Every row gives one point. Before rounding, the points of a table are all equally far from one centre. They may lie mostly on one side of it. Where is the centre, to within rounding?

Points (8 x 2):
array([[-21.5,  11.9],
       [ 28.6,  18.2],
       [ 20.5,  -6.6],
       [ 12.8, -11.2],
       [ 27.1,   2.3],
       [ -2.7, -11.9],
       [  0.8, -12.6],
       [ 29.2,  10.3]])
Centre: [ 3.9, 12.6]

Points, 15 rows:
array([[  0.7,   9.9, -27.5, -11.7,  23.9,   2.9,   8.5,   8.7],
       [  9.0, -21.2, -29.9, -16.3,  25.0,  -2.3,  -1.2,   7.0],
       [  7.9, -12.2, -18.1, -13.1,  34.1,  -8.5,  -2.9,   1.9],
       [ -9.1, -10.4, -23.1, -12.9,  13.6,  -3.1,  -0.2,  10.9],
       [  7.2, -20.7,  -1.1,  -5.0,  18.9, -11.7,  18.8,  10.3],
       [ 20.3, -18.4, -34.9,  -8.6,  32.9,   5.1,  -0.5,   5.8],
       [ 25.1, -15.0, -43.5,  -1.0,  27.2,   2.0,  -5.6,   7.0],
       [  5.7, -10.6, -12.6,  -2.8,  38.6,  -4.4,  10.7,   1.8],
       [ 28.3,  -4.3, -35.9,  -3.0,  34.8,   1.3,   5.5,  10.4],
       [ 13.3,  -4.0,  -8.6, -16.4,  25.4,  11.1, -18.1,   6.2],
       [ 19.9, -16.3, -20.9, -17.4,  30.8,  15.3,   4.1,   7.3],
       [ 22.8,  -1.0, -36.8, -19.2,  -2.2,  -0.3,  14.7,   9.7],
       [ -3.2, -28.2, -16.3, -13.2,   7.8,  -0.1,  -2.0,  -2.8],
       [ -1.5, -15.5, -23.9,  -5.1,  21.0,   8.8,  13.7,  19.8],
       [ 24.3,  19.6,  -5.3,   6.9,   1.7, -16.0,  -8.9,  12.2]])
Centre: [ 19.6,  -5.9, -15.9,   5.7,   7.2,   2.9,   2.2,   1.3]

Points, 17 rows:
array([[  6.0, -12.2,  -2.8, -12.7, -25.5, -17.7,  19.6,  19.0,  23.0,
         29.5,  -7.6,  45.9],
       [-25.4,  11.5,  16.5, -21.6,   1.4,  -3.3,  -7.1,  25.8,  -7.3,
         22.5, -22.2,  20.8],
       [ -4.6,   0.5,  10.4,   6.9,  -7.6,  -7.1,  11.3,   2.9,   1.8,
        -21.9, -32.3,  -3.3],
       [ 18.9, -17.5,  12.3,   9.2, -39.2,   2.2,  20.2,  -1.6, -13.7,
         -3.6, -15.8,   2.3],
       [-10.8, -25.4,  11.0, -26.3, -22.9,  28.3,   6.9,  -7.4,   0.8,
         -5.3, -13.2,  14.3],
       [-12.4,   2.5,  -9.1, -20.1,   5.8, -28.7,   0.0, -16.0,  16.6,
         26.2, -27.9,  14.9],
       [ 19.0,  12.8, -20.9,  12.1,  -7.7,   4.3, -10.9,  13.5,   9.5,
         -8.7,  -0.2,  30.9],
       [  6.6, -23.4, -10.1, -15.4, -40.1,   0.6,  23.0,  21.7,   7.2,
          1.0,  -7.3,   4.3],
       [ -5.4,   2.8,   0.6,  -0.6,   6.3,  36.9,  -4.9,  11.1,  24.5,
         -5.4, -14.0,  18.7],
       [  8.1, -12.4,   0.5,  -8.4, -15.2,   7.1, -10.6,   4.1, -20.4,
        -11.1, -15.3,  37.0],
       [ 20.5,  11.4,  10.3,  -9.7, -28.7,  11.3,  -3.1,  16.9,  10.4,
        -13.4, -16.5,  35.6],
       [-20.8,  -5.4,  -2.1,  11.2, -25.5,  17.2,  10.1,  24.8,   3.6,
         11.8, -20.8,  25.3],
       [ 11.3,   4.6,  -1.2, -18.8,  -8.0,  11.2,   0.2,   4.7,   3.3,
         -4.4, -44.3,  10.3],
       [ -9.5, -18.8, -11.5,  10.5,  -1.0, -12.7,  18.0,   3.0,   0.9,
         -5.0, -30.0,  16.7],
       [ 17.7, -14.1, -13.5,   9.2,   4.6,   7.9,  27.9,   6.5,  17.5,
         -0.7,  -8.4,  38.7],
       [  5.1,  -0.6, -16.4,  -4.9,   6.3, -12.1,  29.2,  14.9,  22.9,
         -5.7, -24.2,  12.6],
       [ 11.3,  -1.9,   6.9,  15.5,  -9.4,  27.0,   7.2,   3.5,  31.1,
         -5.5, -25.7,   3.2]])
Centre: [ 4.6, -0.6, 10.5, -6.2, -7.8, -1.6,  5.6,  0.3,  8.0, 16.0,  2.5, 10.8]

Points (26 x 20):
array([[ -1.9,  -7.2, -27.4,  10.3, -16.0,  10.0, -18.6, -22.8,   1.1,
         -3.8,  -2.6,  -3.7,  10.7,   9.2,  40.4, -12.7,  17.4,  -8.5,
        -12.6,   4.6],
       [ -3.8,   5.7, -33.3,   6.7, -25.6,   0.7,  -2.4, -17.3,  17.8,
        -40.9,  -2.4, -12.7,  -3.4,   9.2,  22.9, -21.6,  23.1,   0.5,
        -15.9, -12.7],
       [-11.6,  -1.0,  -5.1,  -8.6,  -2.4,  21.8,  16.6, -26.2,  -0.3,
         -7.1,   9.0,   1.3,  -4.2, -21.6,   6.7, -15.6,   2.3,  10.2,
         -9.3, -26.1],
       [  9.9,  12.5, -31.4,  -6.1,  -6.9,   2.7,  -1.3, -35.5,   5.2,
         -3.7, -13.6,  -9.5,   5.9,  -0.9,  25.0, -22.0,  17.1,  -1.7,
        -12.2, -19.1],
       [-14.1,   8.6, -16.9,  12.7,   1.4,  -0.3,   2.1, -19.8,  24.5,
          2.2,  26.2, -14.9,  -8.3,   9.0,  25.2, -13.6,  16.4,  20.0,
        -18.2, -25.0],
       [-16.4,  -2.5, -26.3, -19.6, -17.9,  -1.2,   5.1, -23.4, -13.1,
          8.7,  11.3,  11.3, -23.1,   4.8,  -3.9,   9.0,  10.6,  -9.9,
         -9.5, -21.5],
       [ -8.1,   7.0, -34.9,  -8.1, -21.8,  14.4,  -8.7, -25.2,   6.7,
        -21.3,  11.3,   5.3,   6.1,  14.9,  15.3, -23.1,  22.1,   5.0,
        -32.2, -33.0],
       [ -1.7,  -9.0, -17.2,   1.3, -12.3,  30.2,   1.5,  -2.7,  17.4,
        -12.6,  -7.9,   6.0,   4.8,  -2.6,  17.2, -40.0,  10.5,  25.8,
         -9.2, -17.9],
       [  2.2,   8.8,  -5.6, -28.6, -10.0, -14.0,  -0.6,  -5.3,   1.3,
        -27.5,  26.0,  -0.7,   6.1,  -1.3,  21.1, -11.1,  25.4,   5.7,
        -15.1, -10.7],
       [-12.3, -24.2, -29.7, -14.6,  -4.2,  22.0,  11.4, -12.1,   4.0,
        -11.2,  19.7,  -6.8,  -6.2,   0.3,  28.2,  -5.3,  26.5,   3.7,
        -22.2,  -9.0],
       [  7.7,   7.3, -28.4,   1.2,  -8.8,  19.1,   8.0,   3.1,   7.5,
        -18.0,  -5.3,   5.8, -18.1,   5.4,  24.3, -25.5,  28.8,  -6.2,
          8.5,  -9.7],
       [ -2.6,  20.4,   2.0,  -7.1, -26.4,  34.7, -15.3, -22.5,  19.5,
        -26.4,  20.8,  -1.8,   3.6,  15.0,  -4.4,  -8.6,   9.8,  -0.7,
         -6.6,   5.2],
       [-28.9,  -2.7, -22.4,   1.7, -20.5,  20.3, -15.8, -36.6,  11.0,
          6.3,  -5.7,   6.8, -14.0,  11.6,  20.0, -12.1,  18.3,  13.9,
        -14.9,   6.1],
       [-13.4,  23.0,  -7.5,  -4.4,  -8.6,  16.7,  24.3,   7.8,  19.7,
        -18.3,  -1.3,   0.9,  13.5,  24.6,   2.2, -32.3,  19.0,   6.7,
        -29.4, -24.9],
       [ 12.8,  -1.4, -42.0, -12.0, -27.7,   9.0,  -6.8, -14.4,  23.9,
         -0.9,  -9.8,   5.7,  -2.5,  -7.7,   8.2,   0.4,  12.8,   4.1,
        -14.4, -19.2],
       [ -4.8,   7.3, -31.7,   9.8, -13.4,  13.7, -13.2, -12.3,   0.5,
          0.3,   5.1,   9.1,  11.8,  -3.9,  14.3,  -1.0,  22.4,  15.7,
          1.3, -29.9],
       [ -1.8,   6.8, -12.8,   7.0, -22.2,   8.2,  -2.7, -34.5,  16.4,
         -6.7,   5.3, -12.9,   6.1,  16.1,   8.1, -37.8,  10.0,  33.5,
        -24.2, -27.0],
       [-18.9,   9.7, -37.8,  -1.1,  -8.5, -11.3,  -9.3, -19.9,  -0.2,
        -15.5,  18.6, -21.4,   9.0,  27.6,  25.0,  -8.5,  21.2,  -4.9,
        -27.8,  -5.4],
       [ 23.1, -17.6, -27.1,   0.3, -29.8,   3.7,  20.4, -24.7,  11.3,
        -17.7,   3.7, -12.2,  -1.3,  -1.0,  -8.1, -25.3,  16.8,  18.2,
        -11.9, -27.3],
       [-21.5,   3.1, -20.9, -11.9, -16.7,  18.0, -16.0,  -1.0,  12.2,
          7.2,  -3.9, -18.0,  16.0,  14.2,  14.8,  -4.6,  33.1,   3.5,
         -1.3, -18.9],
       [-14.4,  -1.0, -24.3,  10.8,  -9.3,  16.9,   7.5, -17.0,  15.5,
         -9.8,   3.5, -10.1,  -5.1,   8.3,  30.4,  -8.4,  23.6, -12.7,
        -18.9, -29.9],
       [ 12.6,  -8.5, -14.7,  -0.2,  -3.6,   6.0, -15.3, -24.3,  14.6,
        -23.1,   6.7, -22.4, -19.4,  13.1,   7.9,  -6.9,   8.5,  16.3,
        -15.2, -27.3],
       [  6.2,  -8.5, -37.3, -18.3, -15.6,  12.3,  -7.9, -25.7,  22.5,
        -16.4,   6.7,  -0.4,   4.1,  -8.4, -18.6, -14.5,  13.7,   8.5,
          8.1, -21.4],
       [-13.8,  -9.7, -31.0, -11.3, -38.3,  13.5,  11.3, -27.7,  19.9,
        -16.5,  -8.0, -20.7,  16.3,  15.0,  12.0, -16.6,  21.8,   6.7,
         -8.7, -17.2],
       [-20.6,   9.5, -44.7,  -3.3, -19.5,  18.3,  -7.7, -14.8,   3.9,
          8.9,  -0.2,   8.5,  14.4,  13.7,  17.6, -43.2,   9.9,  -0.2,
        -10.0,  16.0],
       [  8.8, -15.4, -14.4,  -3.2, -20.9,   9.7, -12.0, -16.7,  24.4,
        -10.0, -22.0, -10.2,   3.8,  18.8,  18.7, -18.1,  27.1, -18.1,
        -18.4, -11.6]])
Centre: [ -3.9,  -1.4, -16.0,  -0.3, -12.5,   2.3,   5.3,  -9.6,   6.6,  -3.7,
   8.0,  -0.8,   1.1,  15.6,  -5.4, -17.0,  11.7,   3.5, -13.5,   1.7]

Points (31 x 24):
array([[ 24.6, -26.6,  11.4,   2.4, -14.7, -18.5,  24.1,   3.0, -25.9,
         -0.8,   7.4, -27.5,  13.6,  14.6,  -7.6,  -1.3,  12.5, -11.0,
         -1.7,  -0.6,  28.0,  -5.5, -32.1,  -3.9],
       [ 25.7, -31.0,  15.8,   5.0,  -3.8,   6.9,   1.8,  -6.0,  -9.9,
        -21.7,   7.7, -21.0,  11.6,   7.8,  -9.1,  -7.9,  -0.2, -32.0,
          6.7,   4.3,   5.4,   1.6,  -6.3,  -4.3],
       [  3.5, -23.4,  -0.4,  13.8, -16.8, -13.8,  10.2, -10.2, -24.1,
         -5.8,  24.9, -12.1,   2.5,  19.8,  -6.3, -24.0,  -5.5, -30.0,
         17.7,  26.1,  -3.0, -10.1, -13.8,  -9.8],
       [ 22.8, -13.9,  -2.3,  29.6,  -3.1, -15.2,  31.2,  -7.5, -15.8,
         -4.7, -11.3, -10.9,  31.7,   1.0, -27.2,   8.5, -10.4, -36.3,
         -2.4,   0.3,  13.4,  -8.3,   1.9,   0.9],
       [ 28.8, -17.7,   7.2,  -8.5, -27.4, -12.2,  11.6,   2.6, -20.4,
         19.1,   5.0,  -1.4,  10.3,  19.9, -10.2,   0.5,  -1.4, -37.0,
         -0.4,  13.5,  16.5, -11.6, -10.3, -13.6],
       [ 25.5, -14.8,   4.3,   5.8,  -7.5,   3.8,  37.2,  -4.9, -20.2,
        -10.6,  18.3, -13.3,  24.1,  20.8, -41.6,  -4.0, -10.2, -10.5,
         17.1,  -2.0,  17.7, -26.7,  -9.7, -18.2],
       [ 25.3,  -7.3,  18.3,   2.8,  -9.1, -19.0,  23.2,  -5.2, -28.4,
         -5.5,  22.9,  -6.1,   3.6,  -5.5, -34.5, -37.7,   5.1,  -8.3,
          2.1, -12.9,  16.9,  -5.1,  -1.8,   4.3],
       [ -2.2, -10.4,  20.4,   8.4,   0.5, -12.9,  14.5, -10.2, -14.6,
         16.4,  12.5, -11.6,  19.3,  10.5, -39.6,  -6.7,  11.2, -24.3,
          6.4,   8.6,   7.0, -17.6, -19.6,   7.6],
       [-10.1, -28.5,  22.5,  13.0,  -5.9,  -8.9,  30.5,  -1.0, -16.0,
        -13.3,  21.8, -14.1,  25.1,  25.6, -27.0,   4.1,   3.9, -24.3,
         -1.0,  -0.1,  -0.4,  -3.2, -18.9,  10.8],
       [ 27.9, -21.8,   9.5,  26.0, -20.2,   5.4,  34.8,  -5.6, -18.3,
        -13.4,  11.3,  15.1,   7.6,   4.3, -44.9, -15.3,   0.6, -26.8,
          9.4,  15.9,  -7.6, -10.6,   0.9, -11.5],
       [  0.2, -28.3,  19.4,  11.1,  -4.7,  -7.2,  42.0,   2.4, -38.8,
          1.0,  19.2,   8.4,  -1.3,  -5.0, -18.7, -26.4,   5.6, -11.2,
          3.4,   7.0,  15.3, -24.8, -19.6,  -6.0],
       [ 16.4, -26.4,  16.1,  14.2, -11.2,   3.9,  31.2,   7.2, -15.5,
         -7.1,  -4.6, -16.2,  36.7,   3.3, -36.8,  -0.4,  -3.7,  -9.1,
          9.3,  -0.1,  19.8, -11.7,   0.2,   5.9],
       [  9.7, -42.6,  15.5,  -0.1, -14.5,  -1.3,  21.7,  -8.9, -21.0,
         -9.6,  -2.7,  -7.3,   1.6,  15.5, -16.7, -10.8,  -6.4, -13.3,
         -1.3, -10.3,   0.7, -16.8, -19.0,  -6.7],
       [ 11.8, -15.2,  -2.0,  11.5, -20.6,  -6.6,  34.3,  24.2, -11.4,
         -4.1,   9.5,  -8.2,  15.6,   7.5, -15.6, -12.8, -22.6,  -7.5,
         21.1,  -6.3,  -1.0,  -6.5, -14.6, -21.8],
       [ 35.1, -24.9,   2.3,  17.8, -21.8,  -0.6,  17.5,  -4.6,   4.7,
         -4.5,  13.8, -11.4,   5.5,  -8.5, -19.5,  -6.8,  -8.9, -23.7,
          7.1,  -2.2,   3.6,   4.3, -21.8,  -6.5],
       [ 11.0, -49.6,   4.2,  12.7,  -7.9,  14.9,  21.3,  -1.7, -25.4,
          8.1,   8.4, -10.3,  15.1,  13.3, -17.6,  -6.0,   6.8, -24.5,
        -10.7,   8.8,   5.6, -18.7,  -8.8,   7.2],
       [ 14.3, -24.8,   1.2,  35.6,   2.8,  -9.9,  27.4,  -3.4,  -6.4,
         -1.1,  -9.8, -22.0,   5.1,  17.6, -32.9, -20.5,  -3.3, -17.5,
          8.3,   6.3,   5.8,  -6.9,  -8.3,  -8.9],
       [ 17.8,  14.5,  12.9,   7.7, -13.3,  -6.1,  24.8,  18.4,  -3.8,
          0.3,  10.9,  24.2,   5.1,  -1.1, -18.6, -11.7,  12.3, -17.8,
         -9.6, -27.6,  -0.4, -10.3,  -3.6,   6.9],
       [ 20.6, -29.2,  14.7,  17.8, -14.5,  -4.7,  22.1,  -9.7, -13.1,
        -18.7,   8.8,  -8.5,  19.1,  13.5, -28.8, -20.4,  -6.0, -20.1,
         14.4,   9.8,   7.1, -19.6, -25.9,   5.9],
       [  8.7, -33.1,   0.1,  11.5, -27.2, -18.6,  28.6,   2.6, -17.2,
         -7.1,   4.7,  -9.7,  26.2,   4.6, -19.7,   1.2,  -3.3, -38.5,
         -6.2,  11.4,   8.7,   9.3, -20.7,   2.6],
       [ 20.0, -11.6,  10.7,  -3.3, -20.4, -13.5,  19.1, -10.5,   0.5,
         -0.6,  23.7, -17.7,  21.3,  11.3, -25.2, -16.7, -18.0, -15.0,
          3.4,   9.2,  17.4,  -2.3, -27.9,  -2.9],
       [ 19.4, -13.6,   9.4,  17.9,   3.1,   5.1,  52.8,  -7.1, -29.7,
          3.7,  23.8,   5.3,  15.9,   0.3, -29.6, -11.9,   2.4, -25.6,
         12.0, -13.8,  -4.8,  -5.6, -17.2, -11.2],
       [ 23.7, -26.7,   0.0,  14.9,   2.3, -18.0,  32.6,   6.1, -28.6,
          2.3,   9.6, -11.0,  10.0,  16.2, -32.8, -12.8,   3.1, -22.0,
        -10.4,  -0.6,  15.0,  10.3, -38.3,   2.2],
       [ 17.7, -13.5,   6.8,  23.3,  -3.3, -11.7,  33.1, -27.8, -31.2,
        -17.3,  -8.4,  -7.6,  19.0,  11.3,  -6.8,  -1.1,  -8.2, -23.8,
          3.3,  11.9, -14.6,  -4.4,  -7.4,   0.4],
       [  2.0, -25.7,  24.1,   3.1, -27.4, -16.9,  16.6, -13.8, -29.8,
         -7.8,   1.3, -16.5,  19.0,   6.0, -19.3, -19.0,  -6.3,  -8.4,
         -4.1,  11.5,   1.9,   1.8, -21.0,  -7.3],
       [  8.6, -25.4,   9.9,  17.3, -11.7, -15.8,  -0.7, -13.8, -25.2,
         -0.4,  -8.3,  -5.9,  -2.7,  -2.3, -31.4,   1.4,  -4.9, -10.3,
          7.8,  12.7,   3.6,   6.4, -28.3,  -4.5],
       [ 25.7,  -7.9,   5.3,  17.5,  -9.4, -16.0,  20.0,  -8.8, -12.3,
        -20.8,   9.2, -22.0,  29.6,  13.9, -21.0, -18.0, -18.0, -28.9,
         -2.9, -11.5,  15.7, -15.4,  -8.1,   3.5],
       [  4.0, -23.0,   3.8,   6.4,  -5.8, -12.5,   8.1,   2.4,  -6.0,
          0.6,  25.4,   4.5,  21.0,  20.6, -27.5, -17.2,   7.8, -26.9,
          2.0,  -4.0, -22.5,   1.8, -23.1, -16.5],
       [ 12.8, -10.2,  18.2,  34.5, -25.0,  -1.7,  32.4,  10.2, -29.1,
        -23.4,   4.5,  -2.2,  13.8,  26.1, -20.8, -36.1,   5.1, -10.7,
         -1.9, -19.0,   7.8,   2.1, -11.2,   2.1],
       [  5.9,   1.2,   8.3,  -2.0,  -2.4,  -5.8,  23.2,   4.4, -33.6,
        -15.1,  13.8,  -8.3,  -3.7,   2.4, -26.0,  -2.5,   7.0,   3.5,
         19.9,  15.2,  -4.5, -16.6, -27.8,   1.5],
       [ 14.9, -25.7,  11.3,   9.0,  -9.8, -16.4,  26.3,   0.5, -32.1,
        -18.2,  11.1, -20.6,   4.8,  13.2, -11.1, -14.6, -14.2, -29.2,
         -4.7,   6.9,   0.4, -12.9, -17.8,   7.7]])
Centre: [  9.3,  -6.3,   0.0,  18.9,  -7.1,  -3.0,  18.1,  -2.1, -20.2,  -6.0,
  16.7,   9.2,  12.7,  12.9, -13.3,  -3.3,   4.9,  -6.8,  -5.3,   4.6,
  16.5,  -0.1,  -2.8,  -8.9]
